Rows are points. Each copy is the shape, with its points in the same order, stretched, turned, moved and blurred by noise. Some copies are also mirrored. Which?

Shape (5 x 2)
[[ 35 -37]
 [ 36  20]
 [-57  21]
 [ 42 -28]
 [ 46  14]]
Copy 1 (5 x 2)
[[-11  55]
 [ 34  21]
 [  2 -61]
 [  5  46]
 [ 43  36]]
Copy 1 is: mirrored
Copy 2 (5 x 2)
[[ 25  -5]
 [-26  18]
 [-42 -58]
 [ 21  16]
 [-12  27]]
Copy 2 is: only turned
Copy 3 (5 x 2)
[[-27  53]
 [ 34  34]
 [ -6 -77]
 [-10  71]
 [ 34  48]]
Copy 3 is: mirrored

Shape (7 x 2)
[[ 89   1]
 [ -4 -46]
 [ 66  24]
 [ 18  -3]
 [-19  27]
 [  8  27]
 [ -1 -28]]
Copy 1 (7 x 2)
[[100 -38]
 [-43 -54]
 [ 83  -1]
 [  6 -11]
 [-23  46]
 [  8  36]
 [-28 -30]]
Copy 1 is: only turned
Copy 2 (7 x 2)
[[ 82  22]
 [-11  55]
 [ 55  -6]
 [ 19  13]
 [-28 -35]
 [  4 -26]
 [-16  40]]
Copy 2 is: mirrored
Copy 3 (7 x 2)
[[ 46  23]
 [-42  17]
 [ 39  -4]
 [ -9 -11]
 [-24 -46]
 [  0 -37]
 [-37  -2]]
Copy 3 is: mirrored

Shape (8 x 3)
[[-21 -54  46]
 [ 57 -17  -9]
 [  6  34  61]
 [ 30  23 -29]
 [ 37  -2   5]
 [  9  37  -8]
 [-43 -25 -24]
 [  4 -31  45]]
Copy 1 (8 x 3)
[[ 21 -89  14]
 [ 41 -13 -62]
 [-70 -55 -38]
 [ 16  38 -46]
 [ 16 -14 -51]
 [-19  22 -29]
 [ 34   2  43]
 [  5 -81 -19]]
Copy 1 is: mirrored
Copy 2 (8 x 3)
[[-28 -38 -35]
 [-12 -25  72]
 [-90  33  12]
 [ 10  26  64]
 [-28  -4  60]
 [-15  41  41]
 [ 52   6 -24]
 [-49 -18  -3]]
Copy 2 is: only turned
Copy 3 (8 x 3)
[[ 35 -34  50]
 [ 35 -52 -28]
 [ 65  39 -12]
 [ -1  -9 -35]
 [ 36 -28 -18]
 [  4  18 -19]
 [-40 -21  48]
 [ 51 -24  20]]
Copy 3 is: only turned

Shape (10 x 4)
[[  0 -36 -51 -22]
 [ 42   6  57  11]
 [ 57 -22  34  21]
 [-33 -33 -30  11]
 [ 49 -16  44  47]
 [ 28  52  -4  -6]
 [ 27  58  -7  56]
 [-16  37 -16 -23]
 [-16 -26 -27  -4]
 [  1  -7 -10 -60]]
Copy 1 (10 x 4)
[[-46  17  57  28]
 [  9 -42 -27 -32]
 [  4 -48 -28   3]
 [-47  30   6  29]
 [ 14 -61 -55  -5]
 [ 29   6   1  -5]
 [ 56 -10 -61   6]
 [-11  49  15 -11]
 [-39  22  25  21]
 [-40  26  74 -20]]
Copy 1 is: mirrored
Copy 2 (10 x 4)
[[ 33 -19 -61  -1]
 [ 15  72  57 -13]
 [ 36  62  45  -7]
 [ 17 -47 -30  -2]
 [ 46  47  70 -16]
 [ -2  54  -1 -60]
 [ 29  42  43 -94]
 [-19   8 -35 -43]
 [ 15 -33 -36  -3]
 [-10  16 -57  15]]
Copy 2 is: mirrored
Copy 3 (10 x 4)
[[ 37  -4 -46 -52]
 [ 31 -42  19  56]
 [ 28 -83  19  30]
 [-17   6  -4 -53]
 [  8 -75  41  51]
 [ 78  13  -1  -4]
 [ 34 -19  59  -6]
 [ 50  53 -32 -38]
 [ 10  11 -20 -48]
 [ 72  29 -73 -13]]
Copy 3 is: mirrored

Shape (9 x 4)
[[ 37 -20   3   6]
 [-23 -27 -19  20]
 [-28  14  14 -29]
 [ 17 -27  49  40]
 [ 26  21   6   6]
 [ 63 -47  47   4]
 [ 46  -1 -16  58]
 [-40   7 -49 -19]
 [-69  41 -93 -11]]
Copy 1 (9 x 4)
[[ -3  42  35   4]
 [-24   9  20 -45]
 [-21 -16  12  26]
 [ 18  45 -32  31]
 [ 10  11  23  13]
 [ -5  68  13  43]
 [ 34  33  14 -28]
 [-38 -20  45 -54]
 [-11 -69  48 -93]]
Copy 1 is: mirrored
Copy 2 (9 x 4)
[[ 16 -37 -22 -20]
 [ 22 -11 -17  45]
 [-29  16  25  12]
 [ 78 -32  22  -7]
 [ 20  -4 -13 -42]
 [ 46 -79   7 -23]
 [ 83  -6 -48 -13]
 [-43  28 -37  39]
 [-57  88 -61  52]]
Copy 2 is: only turned

Shape (12 x 6)
[[-26   1 -22 -40   3 -16]
 [-68  58 -53 -35  36  37]
 [-26  47  28  -6  30 -33]
 [ 13  53   1 -15 -26 -15]
 [ 57 -47  12  77  35 -17]
 [-11  40   5  20   2 -36]
 [-29   0 -13  34 -24 -22]
 [ 14  34  43  -4 -39 -41]
 [-54  16 -47 -26  91 -16]
 [  9 -48  28  94  41 -13]
 [  4 -53  44  59  13  19]
 [-25  18   7   6 -21 -14]]
Copy 1 (12 x 6)
[[ -31  -11    8    6   -4  -25]
 [-106   -3   30  -15    7   38]
 [   7  -38   10    6   38   39]
 [  14   33   32    2   59   -7]
 [  94   42  -40   58  -50   47]
 [  20    4   30   33   37   33]
 [  18   20   60   32  -15   15]
 [  64    9   41    2   52  -12]
 [ -85  -53  -42   34  -16   44]
 [  85   12   -9   47  -74   79]
 [  77   17    8   -3  -86   44]
 [  14    7   52    4    6   10]]
Copy 1 is: only turned
Copy 2 (12 x 6)
[[-21 -12  39  25 -18  40]
 [-37 -48 -29  36  48  40]
 [ -6   3  45 -32  36  22]
 [-19   6  13 -57  -6  38]
 [ 85  26   4 -57 -41 -54]
 [-17  -5  25 -45  11   2]
 [-14   1   7   2 -17 -29]
 [-25  38  41 -53  -8  27]
 [ 25 -69  34  26  26  29]
 [ 82  22  -1 -11 -15 -82]
 [ 55  34 -13  20 -11 -64]
 [-23   9  17  -4  -4   3]]
Copy 2 is: only turned

Shape (11 x 8)
[[ 57   3 -34  36  53 -31  13  12]
 [ -5 -25  12  36 -11 -58  15 -23]
 [ 47  17  13  43  12 -13   8   6]
 [ 10  18 -67  11 -48  17   4   2]
 [-20  24 -30  42 -30  16 -38 -49]
 [ 16   4  24 -53 -33 -18   2   2]
 [-40   9  18 -18  23  55  15 -22]
 [ 37 -26  49   7  63   6 -47  12]
 [  1  19 -83   7 -48 -24   6   9]
 [-26 -36  32  -9   9  95   7  10]
 [-38  24 -37  11 -46   8   8  44]]
Copy 1 (11 x 8)
[[-33  54   7  -4  -9 -65   4  72]
 [ 57  59 -19  44   7  36  -3  33]
 [-34  85  26 -10  18   2   5  27]
 [-58  -7 -48  51  34 -22  49  -5]
 [-16  42 -22  69  -6 -15  27 -47]
 [ 35 -10 -38 -33  28  40 -15 -21]
 [-33 -57  38 -14  -5  -7 -70 -43]
 [ 22  42 100 -47 -45 -49  -3  15]
 [-34 -13 -93  63  10  -2  56  16]
 [-38 -69 102 -20  24 -24 -40 -47]
 [-64 -53 -34  53   2  62  42  19]]
Copy 1 is: mirrored
Copy 2 (11 x 8)
[[  35   50  -74  -42   49    2    1   35]
 [ -41   74  -12    5   28   -1   65   19]
 [   9   20  -64   10   24    5   12   39]
 [   0   54   27  -14  -33    1  -43   24]
 [  -7   98    8   37  -56   17  -12   21]
 [  -9  -12   13  -22   -9  -67   49   -6]
 [  69   -7    5   25    4    6   57    9]
 [  38    0 -102    4   14  -16   50  -41]
 [ -16   70   47  -32  -17   -9  -50   16]
 [  59  -50  -15   49  -20   48   46  -26]
 [  -7   10   65   11   18    7  -33    2]]
Copy 2 is: only turned
